Each point is reached from the start by the listed moves, each made once or not at all, plus a little noise. Is the number of moves made odd or even? Then give how often each move was made.

Moves:
(1): [ 22  63 -23   6  22   9]
(2): [ 31  19  40 -71 -21   4]
(3): [25  8 13 18 -8 29]
Start: [ 10   1  -7  -1 -15 -15]
Points:
[ 62  82   8 -64 -16   2] => even (1, 1, 0)
[ 31  64 -30   4   9  -7] => odd (1, 0, 0)
[ 41  18  31 -73 -38 -11] => odd (0, 1, 0)
[ 69  27  46 -52 -45  17] => even (0, 1, 1)

Moves:
(1): [  5   3 -32  -1   3  12 -20  -1 -28  -3  17]
(2): [-30  20   2  15 -30  -1   7   9   1  -6  -3]
(3): [-4  4 -1  9  5 -8 -3 16 -4 19 15]
(4): [ 18 -13   1   8 -19  27  -7  25  -8   4  -5]
(5): [-16 -20 -11 -19  -6   9   3  14  21 -20  -2]
(6): [ -7  -8  -1 -19   5  13   0  -7  -6  11   0]
(7): [ 11  10  31  -1  13 -10  31   7 -20 -26 -22]
(8): [  3   7  39 -15 -17 -12  -1  -2  -7 -10  21]
(9): [ 12  46 -21 -39 -14  13 -25  23  -3  50 -11]
(10): [ 17 -29 -24 -18  -8 -20   2  -5   4  18 -31]
(11): [12 -3 -8 -1  1  3 40 -5  8  6 17]
Start: [-18  -7  21 -15  19  -3 -22   5   7  -3  33]
Points:
[ -8  13  -1 -64 -39   5 -15  94  -3  40 -22] => odd (0, 1, 1, 1, 1, 0, 1, 0, 1, 1, 0)
[-35  29  24 -60 -28  40 -18  95 -10  29   8] => odd (0, 1, 1, 1, 1, 1, 1, 0, 1, 0, 0)
[-61  -7  42 -44 -24  -1  26  32  22  -1  77] => even (0, 1, 1, 0, 1, 1, 0, 1, 0, 0, 1)
[-38  62  33 -49   0   4 -10  55 -24  43  13] => odd (0, 1, 1, 0, 0, 1, 1, 0, 1, 0, 0)
[ 37  39  66 -63 -18  20  19  56 -24  23  32] => odd (0, 0, 0, 1, 0, 0, 1, 1, 1, 0, 1)
[-24 -34  -6 -37 -55   3 -38  66 -16   2  49] => odd (1, 1, 1, 1, 1, 0, 0, 1, 0, 1, 0)
[-13  -1  -1 -88 -40  27 -11  74  -5  30 -41] => odd (0, 1, 0, 1, 1, 1, 1, 0, 1, 1, 0)
